Each row is a point. Each table stands for the endless flat space through its points: a line for two points, a plane for three, and so on. Write the one point that lies in both, or say that there is none.
In the rows, zero is written as 128.

First, 2 rows:
[[136  97 120]
 [148 109 114]]
Second:
[[156 123 128]
 [132  87 104]]
They share: [144 105 116]

First:
[[142 105 120 148 114 145]
 [124 117 105 127  93 136]
 [ 96 150  83 107  84 151]
 [132 132 111 119  96 131]]
Second:
[[136 117 115 149 117 137]
 [126 125 113 139 111 139]]
They share: no point

First, 2 rows:
[[112 149  94 107 147 126 131 135 133]
 [111 150 100 109 147 127 130 139 135]]
Second, 2 rows:
[[100 164 128 101 167 133 107 157 138]
 [115 139 103 116 137 118 142 147 143]]
They share: no point

First, 3 rows:
[[109 155 144 129 131 130 153 149 114 115 125 145]
 [132 172 133 143 127 138 147 156 131 131 134 134]
 [129 165 136 141 133 140 147 151 128 129 131 135]]
Second:
[[105 145 124 152 136 138 132 150 140 122 113 137]
 [141 157 160 122 154 150 162 132 104 128 137 137]]
They share: [123 151 142 137 145 144 147 141 122 125 125 137]

First, 4 rows:
[[145 127 109 149 142 101 138  93 117 129 113 149 123 178 128  84 180 173]
 [146 132 124 136 136 102 142 106 106 143 128 147 138 160 121 112 163 148]
 [145 157 138 139 118  95 134 115 100 146 143 163 143 152 108 138 136 133]
 [161 105 114 123 166  99 150 119  92 154 131 131 143 152 140 106 188 141]]
Second, 3 rows:
[[152 129 154 134 107 130 147 122  84 171 108 138 131 186  96  85 148 131]
 [152 149 116 120 135  84 129 124 106 141 134 146 133 150 136 139 166 145]
 [150 145 121 123 131  90 133 122 103 145 131 146 134 154 129 132 163 142]]
They share: no point

First (2 x 24):
[[145 138 135 125 110 145 144 134 143 137 121 139 118 117 127 149 136 143
  134 122 125 124 103 122]
 [145 158 120 120 115 140 114 124 128 162 106 144 153 142 122 154 141 113
  149 147 105 149 118 142]]
Second:
[[118 141 133 108 106 143 109 107 139 150 111 153 113 100 139 166 165 143
  119 117 106 112 116 123]
 [130 145 125 123 107 139 111 120 139 160 118 150 122 111 144 169 160 146
  127 115 119 119 120 123]
 [129 142 129 117 106 144 116 115 139 154 115 147 120 112 138 163 156 142
  126 120 112 120 117 126]
 [151 128 147 120  84 174 158 109 133 149 113 117 134 146 119 124 116 128
  144 143 108 153 118 162]]
They share: no point

First (3 x 24):
[[ 93  91 126 145 101 145 111 136 124 129 145 158 135 140  99 156 121 138
  133 139 106 121 111 112]
 [134 120 156 153 137 118 113 135 102 119 158 127 137 154 115 144 127 156
  128 140 107 116  96  95]
 [124 112 113 139 131 132 119 132 112 108 140 129 143 139 106 127 145 153
  151 124 110 120 108 120]]
Second:
[[124 110 142 168 119 144 128 127  88 126 158 153 142 132 109 142 134 179
  126 127 125 123 100 129]
 [106 122 148 150 155 120  98 133 106  96 140 111 142 150 121 124 152 143
  126 133 119  99  88 117]
 [130 112 122 144 113 128 123 125 103 121 158 137 145 135 111 151 119 164
  138 125 103 131 116 109]]
They share: no point

First:
[[152 141 110 135 151 127 106 126 142 135 130 127 103 150 139 122 103 128
  141 140 163 111 158 140]
 [146 141 107 144 160 140 107 140 147 135 121 130 101 154 135 128  82 124
  130 146 169 122 157 141]
 [162 129 107 130 150 102 107 124 147 123 137 134  97 154 153 124 112 142
  158 148 169  98 171 129]
 [152 144 111 131 145 121 103 119 140 138 134 126 108 144 137 116 118 126
  148 135 157 106 159 143]]
Second:
[[154 148 128 118 132 147 124 118 126 161 140 112  95 152 136  97 110 130
  108 119 142 140 150 157]
 [165 134 113 131 125 123  89 121 145 147 116 103 137 126 147 121 119 133
  118 136 146 121 163 166]
 [164 164 154 110 136 143 122 110 114 161 140 100 111 146 158 119 122 122
  120 113 124 144 134 177]
 [135 140 117 125 142 160 140 117 115 171 159 114  71 162 118  80  93 126
  121 125 148 126 150 141]
 [152 128  94 147 135 131  94 119 141 145 130 113 121 133 118 108  99 129
  134 137 171  93 159 128]]
They share: no point

First (3 x 24):
[[102 134 101 146 131 118 117 115 149 108 112 125 138 144 125 115  99 106
  112 106 129 111 118 111]
 [100 146 117 136 151 120 123  97 145 106 100 117 118 128 153 103 121 118
  124 100 109  87 110 131]
 [106 143 113 122 124 114 149 118 113 112 103  86 112 132 113 139 121 137
  132  96 147 104  79 115]]
Second:
[[ 85 127 119 118 132 114 125 115 125 110 106 107 141 140 138 120  89 122
  126 113 143 121  99 111]
 [106 136 102 147 131 118 128 121 149 103 103 120 120 147 122 116 106 109
  119  94 125 112 111 111]
 [ 74 120 130  99 135 118 132 109 113 107 107 104 148 131 142 128  82 129
  123 122 157 116  91 107]]
They share: no point

First (3 x 24):
[[147 125 129 128  96 142 151 110 126 123 112 136 162 142 122 152 150 156
   96 130 133  95 133 144]
 [141 104 144 122  84 127 130 119 123 141 118 115 171 160 134 164 144 174
  114 112 139 113 151 138]
 [152 139 123 135 108 157 165 101 121 116 103 148 149 132 115 144 150 143
   90 137 134  87 117 149]]
Second, 2 rows:
[[143 123 143 128 110 148 159 106 116 139 106 136 158 148 116 160 138 144
   98 134 149  91 139 144]
 [155 127 131 140  98 156 143 102 108 127  98 128 138 144 132 144 146 164
  118 106 137 115 111 148]]
They share: [149 125 137 134 104 152 151 104 112 133 102 132 148 146 124 152 142 154
 108 120 143 103 125 146]

First, 4 rows:
[[113 158 139 146 131 113 140 114 125 166 157 145 127 111 140 107 142 115
  126 134 122 124 123 120]
 [ 98 163 139 165 134 132 129 127 106 153 150 138 139 104 143  86 130 117
  120 118 119 121 143 131]
 [122 137 121 131 149 107 152  99 140 163 154 124 127 144 113 143 142 121
  108 149  95 115 102  99]
 [119 169 127 127 125 105 144 116 129 157 177 163 140 130 154 127 169  92
  145 150 132 136 119 120]]
Second, 5 rows:
[[106 168 135 142 143 134 154 109 105 151 150 118 135 130 121 127 170 101
  100 142  71 116 127 131]
 [104 127 103 139 155 111 116 144 103 178 181 144 153 109 144 154 163  99
   80 164  90 113 143  98]
 [115 124 120 163 146 108 119 138 116 172 172 147 150 125 131 116 125 119
  102 150 118 105 133  95]
 [114 158 169 172 144 135 153 113 109 152 147 119 134 154 108  76 123 139
  120 113 104 127 104 133]
 [129 141 148 160 149 128 142 119 106 166 160 132 143 138 105 112 161 111
   96 143  78 115 114 122]]
They share: no point

First, 5 rows:
[[144 128 119 118  95 142 130 128 111 129 117 110 109 127  95 152 124 151
  126 159 102 134 117 110]
 [137 127 135 123 144 155 181  74 146 163 142 134 134 132 112 122 108 148
  128 120 149 156 114 102]
 [160 125 138 118  91 128 147 108  99 136 129 119 137 125  88 139 127 139
  117 150  94 111  91  87]
 [161 115 147 117 112 149 167  94 114 155 134 122 136 134 100 138 122 146
  124 138 115 132 106  92]
 [166 124 137 110  83 132 136 116  91 129 119 110 133 133  93 154 124 141
  126 159  86 110  95  90]]
Second:
[[126 130 116 124 128 128 152  97 139 127 128  88 132 135 102 151  94 144
  141 114 133 163 115 103]
 [182  99 113 128  86 148 139 116 101 126 130 132 113 138 103 145  97 145
  131 160 119 147 117 105]
 [135 140 154 113 128 168 122  98 109 136  97 106 119 105  72 127 142 184
  127 142  93 115 147 138]
 [132 124 116 113 107 169 169 143 141 176 139 144  80 142 126 151 146 148
  114 179 128 158 118 105]
 [156 133 143 100 128 152 131 100 103 118 116 130 111 132  81 115 127 183
  135 168  91 109 127 127]]
They share: [141 124 124 120 113 153 147 114 125 143 124 116 111 130 102 145 120 154
 128 147 120 148 124 112]

First:
[[ 97 129 126 111 149 136 128 137 113 125 109 133 117 102 147 143 113 130
  106  68 160 131 116 110]
 [126 103 121 110 135 158 121 132 119 150 130 126 119  99 142 133 141 113
  122 114 126 124 131 121]
 [103 126 125 112 148 140 128 133 114 132 113 133 118 104 145 138 119 129
  110  80 155 129 120 113]
 [128 105 127  88 121 150 107 140 111 156 132 110 127  97 136 153 135 105
  114  94 118 126 119 113]
 [107 143 118  87 137 146 117  89 110 189 133 115 131 130 113 103 119 151
  105 122 158 133 130 120]]
Second:
[[ 93 130 120 113 141 163 138 133 126 152 126 124 116 101 129 109 129 120
  100 107 157 118 128 122]
 [115 109 112 112 143 147 129 117 124 143 112 124 131 120 118 109 136 132
  123 102 143 136 145 125]
 [114 112 108 116 141 151 135 121 126 140 108 124 131 116 114 103 141 126
  121 101 142 133 146 128]]
They share: no point

First (3 x 24):
[[128 170 139 125 144 103 138  84 126 135 151 111 104 162 157  83 122 108
  135 133 107  99 104 148]
 [134 129 142  96 124 114 120 114 135 143 133 157 142 148 129 116 121 137
  144  94 118 122 138 150]
 [128 125 144  95 119 118 118 119 136 145 136 161 144 147 127 118 127 143
  150  88 117 124 139 148]]
Second, 2 rows:
[[116 157 146 105 123 126 130 103 144 155 148 149 128 163 153 116 135 131
  148 106 119 120 133 144]
 [110 164 148 104 120 133 132 102 150 162 151 153 128 168 160 122 140 132
  150 106 122 123 137 142]]
They share: [128 143 142 107 129 112 126 105 132 141 142 141 128 153 139 104 125 129
 144 106 113 114 125 148]

First (5 x 24):
[[118 158 136 122 105 138  75 140 138 124 127 155 153 116 150 126 132 131
  108 136 130 152 120 114]
 [122 161 122 113 116 142  86  98 163 144 155 141 128 121 129 132 108 122
  112 149 120 140 144 129]
 [106 163 120 122  87 156 125 133 146 124 136 120 125 142 134 135 128 121
   77 148 115 150 118 111]
 [134 160 128  93 102 160 108 123 137 134 144 116 134 139 157 153 116 118
  125 119 133 158 156 100]
 [112 136 144 134 116 153 109 163 143 133 137 152 124 105 164 173 155  99
  111 122 146 124 135 108]]
Second:
[[139 163 145  97 105 145 106 128 128 141 157 119 133 109 142 161 115  90
  122 113 118 132 135 111]
 [110 132 109 127 104 159  86 132 189 109 141 143 127 133 151 145 139 131
   93 152 168 136 173 110]
 [145 163 128 122 114 173 103 150 176 120 117 130 146 128 147 130 113  96
  128 164 142 144 151 123]
 [146 179 126 121 111 177 138 121 144 145 161 114 143 104 133 137 123  80
  135 123 136 132 131 111]
 [140 147 113 132  83 163 106 120 141 170 148 104 149 110 160 151 145 110
  119 114 153 142 124 105]
 [138 150 127 127 108 167  88 156 165 137  95 135 149 141 171 135 123 121
  129 162 142 164 143 120]]
They share: [124 153 132 111 109 153 102 131 144 135 143 134 131 124 153 153 127 114
 117 127 134 144 145 109]

First, 2 rows:
[[144 125 135 118 128 153 118 110 102 137 141 131 132 109 124 108 145 133
  116 141 117 158 109 113]
 [147 134 117 127 110 144 121 101 117 140 141 140 138 106 109  90 145 154
  119 123 120 143 124 134]]
Second, 4 rows:
[[142 127 126 120 122 150 120 103 102 134 148 130 135 109 129 110 141 135
  117 141 122 155 125 131]
 [134 142 133 117 131 148 125 106 117 149 148 148 137 113 127 108 155 142
  120 137 118 161 124 126]
 [130 130 111 111 107 132 141 100 105 137 166 148 129 127 147 128 153 144
  102 129 104 149 146 152]
 [146 110 104 116  91 132 135 103  93 123 155 132 123 122 133 118 142 145
   95 121  99 135 129 141]]
They share: [145 128 129 121 122 150 119 107 107 138 141 134 134 108 119 102 145 140
 117 135 118 153 114 120]

First (3 x 24):
[[120 129 114 145 137 114 120 125 112 107 147 133 147 129 109 154 137 131
  109 127 141 162 146 142]
 [125 151 114 124 154  92 119 124  93 120 133 120 122 118  94 165 128 130
   97 125 126 143 137 143]
 [134 123 114 146 130 120  99 130 129 120 152 133 155 106 132 138 130 149
  104 137 151 153 165 163]]
Second, 6 rows:
[[119 122 123 147 145 109  93 164 127 111 136 118 143 110 101 155 160 149
  111  95 159 162 141 160]
 [133 136 139 148 150 111  78 158 130 131 114 128 152 105  93 154 159 142
  118 100 172 157 145 174]
 [138 133 119 148 121 107 126 132  76 136 139 118 149 107 141 158 115  92
  113 118 149 168 149 163]
 [146 140 120 135 151 121  90 140 109 123 121 133 152 116 104 155 142 125
  117 113 156 138 141 160]
 [126 111 119 132 132 119 113 165 124 105 136 126 137 109  92 178 155 139
  100  99 147 146 170 153]
 [102 113  98 135 122 102 143 118 126  94 182 125 125 117 120 154 123 164
   78 150 113 160 175 132]]
They share: [128 133 114 139 139 110 110 127 114 117 145 129 143 115 115 150 131 139
 103 131 141 152 152 152]

First, 6 rows:
[[126 154 158 159 115  92 105 171 121  98  95 157 145 139 160 150 135 108
  114  99  98 157 150 171]
 [116 150 129 134 100 132 100 112 137 125 110 117 147  86  86 118 155 114
  134 149 114 139 118 111]
 [110 140 189 153 111 106 102 139 155  90 105 153 101 104 124 154 152 114
  155 133 108 127  81 167]
 [131 138 162 137  83 126 107 106 134 116  88 144 132  86 105 157 156  89
  163 125 100 151 106 137]
 [115 135 138 149 127 106 112 141 131 127 133 136 145 116 105 147 143 139
  132 133 108 148 126 132]
 [114 179 143 148 120 106  91 167 134  98 107 131 134 130 140  92 138 118
   91 137 112 132 140 146]]
Second:
[[122 163 123 173 109 107  92 148 135 116 147 158 154 123 130 140 148 146
  125 127 103 154 109 174]
 [ 92 137 146 161 107 120 121 165 136 122 122 167 170 139 149 112 136 141
  116 123  73 183 108 130]
 [133 136 125 100 135 115  84  98 150 110  77 110  96 100  78 149 165  88
  151  93 153 167 141 143]
 [135 130 127 152  96 100  95 144 151 108  94 144 129 104 125 147 155  93
   98 140 125 138 151 160]
 [109 172 145 170 115 114 105 153 116 117 149 153 169 129 132 132 136 157
  142 119  83 157 100 154]
 [109 148 163 114 134 122 113 124 119 116  88 120 135 118 103 133 141 111
  160  94 105 170 127 112]]
They share: [121 148 146 148 111 109 105 143 129 113 107 140 144 115 123 140 144 115
 127 123 105 149 132 143]

First:
[[162  99 143 146 109 140 118 153 134 124 119 116 114 126  75 113 128 117
  137 114  99 154 130 147]
 [ 72 179 130 177 132 154 118 156  87  98 190 193 172 114 120 135 115 127
  100 120 126  68 107 152]
 [114 132  95 145 117 157 141 144 122  86 150 147 132 114 122 155 152  96
  104 123 140 112  86 171]
 [113 148 112 152 128 174 157 169 112  67 148 135 139  97 104 163 163 134
  113 108 133 111  90 175]
 [138 121 132 161 141 150 149 209 100 110 133 108 169 107  86 136 146 165
  152  88 103 110 103 166]
 [118 105 112 139 111 122  97 121 118 144 131 158 135 153 118 108 112  77
  120 128 125 116 109 138]
 [130 129 145 159 132 140 120 183 107 127 126 131 149 129  83 119 125 143
  151  92  94 113 117 135]]
Second, 3 rows:
[[ 83 150 115 151 131 167 119 145 108 107 149 139 168 153 124 131 131 114
  129 120 121 139 111 151]
 [103 145 130 151 126 132 124 130 123  72 149 164 133 123 119  96 156  84
  114 105 146 119  91 151]
 [ 95 140 113 149 127 161 117 151 108 119 147 139 158 141 114 137 121 120
  125 124 113 127 117 151]]
They share: no point

First:
[[105 129 146 133 137 135 164 120  99 139 105 119 114 135 146 114 137 115
   99 128 169  97 101  91]
 [108 134 143 130 140 130 160 121  93 142 102 123 116 134 151 114 137 117
  100 126 166  98  97  96]
 [142 124 129 144 130 100 128 107 101 132 108 131 136 108 149  98 153 121
  110 102 140 116  97 118]]
Second (5 x 24):
[[132  97 147 167  84 147 140 115  87 156 105 143 143 107 150  87 153 153
  133 107 149  98  89 109]
 [134 100 148 160 103 135 138 109  93 145 117 133 137 116 141  89 149 126
  124 105 159 108 108 103]
 [127  98 149 165  94 135 140 115  89 145  96 145 127 116 147 101 145 155
  127 110 149  95  95  98]
 [108 124 137 142 129 107 151 100 108 105  91 137 122 100 151 124 144 139
  106 137 119 102  75 105]
 [120 124 141 139 150  99 147 106 111 102  98 123 109 123 139 120 137 115
   97 124 139 108 105  95]]
They share: no point

First:
[[129 150 151 174 131 122 125 159  97 144 134 121 153 160 118 127 148 142
  162 150 133 101  96 172]
 [109 106 150 128 128  91 107 139 106 137 136 141 128 131 146 133 125 124
  165 109  91  90 106 175]
 [153 132 148 156 148 124 120 125  86 129 124 120 168 133 127 119 121 135
  160 118 109 122 113 148]
 [166 151 127 165 145 156 126 127  96 121 131 106 184 124 120 102 134 147
  145 117 121 131 119 143]
 [102 123 122  91 111  90 100 143 133 125 119 172  95 165 107 136 139 149
  152 123  97  94  90 164]]
Second (4 x 24):
[[124 109 122 104 142 132 102 139 116 116 108 138 131 146 103 113 146 154
  150 127  95  90 126 164]
 [131 128 148 124 122 107 109 131 104 141 148 135 148 135 120 137 113 140
  149  91 111 124 106 143]
 [137 142 131 143 116 101 125 125 105 132 129 140 143 144 127 125 122 135
  158 111 105 134  85 145]
 [140 148 125 148 116 101 128 123 107 127 124 143 141 145 130 121 125 134
  159 117 104 135  80 146]]
They share: [133 130 128 124 130 117 111 131 112 123 124 141 138 141 118 121 131 144
 151 115 103 112 106 153]

First (6 x 24):
[[123 141 136  69 121 131 171 169 144 149 103 122 120  92 122 115 154 147
  106 120 148 107 176 157]
 [ 93 165 176 135 110 144 154 158  93 107 112 123 118 123 142 138 119 183
  121 113  92 122 152 170]
 [114 118 103 110 127  80 136 132 166 160 121  94  76  76 104 133 139 124
  132  90 146 150 149  94]
 [120 161 142 141 104 115 129 165 152 133 100 127 148 151 130 171 106 167
   85 145 117 126 143 183]
 [159 184 116 107  95 119 135 138 127 154 170  95 104 100 153  87 152 143
  133  75 133 164 122 129]
 [135 125 108 104 125 126 158 175 173 143  92 113 103 105 110 138 132 141
  109 108 150 122 191 144]]
Second, 7 rows:
[[ 70 136 122 121 104 103 127 141 127 107 138  93  94 117 124 156 115 157
  105 108 145 152 127 141]
 [112 106 104 120  75 119 113 153 128 124 116  90 115  78 138 170 108 157
  119  82 125 128 160 148]
 [158 172 137 137 120 119 140 146 152 158 135 121 122 114 137 124 120 167
  119 105 101 136 166 157]
 [126 133 111 111 101 137 161 160 127 146  60  98  76 101 121 128 120 135
  133 120 139 148 150  89]
 [139 163 164 128 136  96 129 168 129 147 148 123 136 129 119 133 122 166
  148 101  81 137 181 164]
 [106 135  92 108  84 117 140 123 157 126 115  99 127  85 158 156 132 131
  107 107 141  92 110 138]
 [146 159 112 149  96 126 146 111 174 144 144 104 133 103 165 152 103 176
   85 114 123 104 141 160]]
They share: no point

First (3 x 24):
[[115 117 143 122 146 167 140 125 119 133 141 135 105 127 107 126 101 140
  107 113 126 137 131 133]
 [117 120 147 119 145 170 134 127 114 132 136 131  99 120 104 124  95 135
  103 116 124 137 127 134]
 [131 129 139  98 126 139 116 149 123 105 149 155 121 143 119 150 121 112
  119 129 146 109 139 133]]
Second, 6 rows:
[[109 113 148  99 112 160 143 131 113 141 180 141 109 142  92 135 104 146
   83  74 117  75 132  95]
 [134 104 146 122 112 157 136 141 133 132 165 148 103 138  83 146 105 147
  102 101 123  83 146 116]
 [135 150 120 117 141 128 127 173 151 100 116 152 122 146 119 146 119 108
  134 139 163 133 158 159]
 [108 118 151  92 139 131 126 127 101  83 152 157 152 131 162 149 113  97
  113 134 149 123 144 124]
 [103 133 141  72 104 118 158 146  94  99 140 114 144 124 137 157  98 114
   76 102 144 114 152 113]
 [131 103 152 121 120 162 133 135 129 127 170 155 109 138  94 141 110 140
  105 100 121  87 136 117]]
They share: no point

First:
[[111 135  97 106  93 129 144 119 157 128 122 116 151 105 108 131 150 125
  119  93 136 127 138 131]
 [118 110  98 126 126 155 169  80 122 122 118 150 169 137 146 118 132 114
  120 116  99 134 114 136]
 [ 96 115 111 127 130 158 154 100 105 131 140 148 159 140 132 117 140 131
  137 110 104 134 114 149]
 [133 105  89 120 119 151 174  69 139 114 100 148 171 127 152 117 132 103
  107 119  96 137 118 123]]
Second:
[[112 114 108 119 102 158 150  72 165 134 105 120 138 140 118 124 155 124
  140 113 101 117 134 137]
 [ 86 120 113 134 120 151 129  88 145 147 118 106 139 110 110 120 158 134
  135 137  93 114 150 117]
 [129 116 108 101 100 150 174  83 159 127 118 136 154 145 131 118 151 123
  140 102 127 130 133 146]
 [100  88 106  95 114 150 170 108 129 108 119 144 124 136 130 142 117 126
  110  75 115 159  74 157]
 [113 130  69 125 127 136 160 129 108 142 133 156 183 119 104  92 162 132
  135  97 139 175 144 121]
 [101  85  87 104 111 157 161 107 126 104 105 154 121 145 118 141 120 121
  109  58 104 171  60 159]]
They share: [104 115 105 113 114 148 146 104 129 125 126 136 151 118 124 117 150 127
 127 106 110 138 126 135]

First:
[[124 146 103 157 106 120 133 146 144 112 138 162 130 139 153 133 134 136
  102 127 123 132 117 112]
 [143 120 101 155 130 101 137 162 147  89 131 131 149 130 170 123 137 144
  119  99 162 132  91  81]
 [131 154 120 150 101 141 128 138 124 119 139 152 127 136 135 118 136 143
   88 118 110 150 127 118]
 [148 142 121 143 116 128 135 146 126 108 130 128 142 127 143 111 144 146
  100  97 131 152 109 102]]
Second:
[[131 139  82 134 110  99 146 160 124 101 115 159 150 127 140  91 160 161
  122  73 129 132 127 124]
 [148 132 103 140 107 116 124 137 145 101 128 130 160 122 141 141 161 141
   96 126 137 141 122  98]
 [137 146  99 133 132 103 130 145 149 110 121 117 152 118 129 113 165 145
  107 107 132 149 123 104]
 [125 146 129 137 100  99 170 143 167  90  99 147 144 152 177 139 147 143
  131 109 154 127 115 116]
 [136 120  94 128 101 100 138 150 130  89 115 155 178 133 143 112 172 168
  118  83 152 130 150 116]
 [132 176 113 156 107 118 162 147 161 103 108 144 100 130 167 123 129 127
  126 114 125 137  76 116]]
They share: no point

First, 4 rows:
[[125 105  97 116 143 137 134  88  85 134 109 112 138 125 161 111 146 126
   97 158 168 105 124 117]
 [103 120  86 146 135 129 134 113  87 154 117  80 140 124 155 109 135  89
  116 149 146 130 134  88]
 [120 106 100 119 138 142 137  93  91 130 106 116 144 120 158 114 145 131
  102 156 165 102 120 119]
 [ 70 125  87 151 108 162 149 138 115 134 104 112 178 105 136 116 136 116
  137 133 133 105 124 102]]
Second (5 x 24):
[[112 109 125 135 126 156 130  94 109 111 106 105 135 112 164 109 143 141
  132 143 160 117 123 102]
 [122 116  92 159 136 134 141 109 105 138 110 102 158 130 124 130 117 113
  118 168 131 100 114 115]
 [ 99 100 111 146 139 164 167 115  84 135 116 125 161 107 166 125 155 146
  123 165 150 151 120 122]
 [122 115 116 142 127 123 106 101 127 121  95  83 130 110 130 111  96  96
  137 144 136  52 100  83]
 [102 127  98 146 116 132 148 126 109 140  93  97 164 102 144 137 133 114
  109 151 148 107 101 115]]
They share: [106 114 110 143 126 144 143 113 105 130 102 104 152 106 152 124 135 125
 122 152 149 112 110 109]

First, 3 rows:
[[118 139 140 116 149 167 148 165 144 155 128  93 105 152 104  95 145 121
  123  96 113 128 167 148]
 [152 156 151 138 134 133 153 130 111 141 159 100 113 176 137 107 100 131
   78 123  99 101 135 132]
 [122 141 138 112 153 163 142 158 136 155 130 100 108 147 105 103 143 123
  121 100 113 117 162 142]]
Second:
[[146 136 143 125 153 164 131 158 109 134 119 108 136 132 111 116 126 139
  122  92 115 116 156 156]
 [132 146 121 107 159 160 142 149 140 162 156  86 100 150 139 135  91 144
   97  87  90 116 171 127]
 [104 174 136 103 161 134 145 136 137 176 169 107  79 168 121 111 127 122
   79 122 103  84 147  96]
 [134 146 127 103 141 142 157 122 147 172 169  90  82 178 131 112 118 113
   94 128  91  98 150 116]]
They share: [134 147 140 116 151 151 140 144 122 151 140 106 112 151 115 111 129 127
 107 110 109 103 150 134]

First, 5 rows:
[[108  82 125 126 173 117 146 140 138 182 114 113 149 140 122 119 137 130
  111 147 160 132 146 134]
 [116  82 158 125 142 139 135 154 119 174 128  89 124 105 128 158 134 125
  112 134 135 154 119 127]
 [ 92 110 133 124 154 122 130 160 157 133 136 129 143 147 113 130 165 107
  117 142 141 105 146 113]
 [110 129 147 100 105 135 150 156 152 124 145 118 126 126 145 123 131 152
  104 129 130 136 106  86]
 [124 110 126 111 155 126 161 138 140 157 132  99 142 134 125 129 140 128
  114 117 130 125 129 110]]
Second:
[[ 92 128 137 100 141 120 129 165 143 146 127  99 109 146 130 138 114 118
  112 120 134 158  91 111]
 [100 119 141 108 141 125 137 155 143 145 125 107 119 140 135 133 121 124
  109 126 131 146 105 109]
 [112 104 149 124 147 134 153 133 135 140 111 125 137 134 152 128 128 132
  100 136 116 122 133 113]]
They share: no point

First (6 x 24):
[[130 121 128 154 128  94 123 102 110 155 135  93 128 141 128 122 115 141
  140  86 108 127 135 112]
 [110  98 117 105 133 143 121 138 132 128 133 137 147 139 145 122 118 133
  146 127  92 167 127 101]
 [140 128  96  87  65 115 139 150 122 119 159 145 126 116  97 129  95 122
  162  84 137 152 115 140]
 [126 117 111 155 127 110 133  93 106 165 157  90 129 148 130 148 119 130
  171 107 120 144 134  92]
 [133 121 119 145 142 109 122 114 125 144 123 110 132 136 156 110 108 149
  130 114  83 148 134 112]
 [124 115 126 121 142 121 120 144 139 119 117 143 148 132 164  94 114 148
  118 108  66 175 128 128]]
Second (6 x 24):
[[118  89  95  94 162 105 127 106 150 157 152 114 138 124 147 135 125 142
  150  88 103 149 145 135]
 [131 103 109 103 148 107 130 116 124 125 131 130 135 130 133 122 131 133
  143  96 101 154 147 126]
 [102  82 132 136 104 141 101 147 112 136 121 100 154 145 143 136  97 118
  137 118 114 121 115  85]
 [133  81 163 121 116 131 136 141 136 134 128 117 172 158 112 124 133 178
  129 135 107 123 118  97]
 [ 96  81 102 113 132 126 108 123 141 166 142  99 140 132 153 137 102 127
  148 102 113 132 124 107]
 [125 110 141 102 136 122 127 125 131 130 147 130 148 137 112 123 128 155
  140  99  94 146 137 121]]
They share: [114 102 125 113 124 126 118 129 123 135 131 122 139 138 127 121 116 134
 141 107 105 141 129 106]
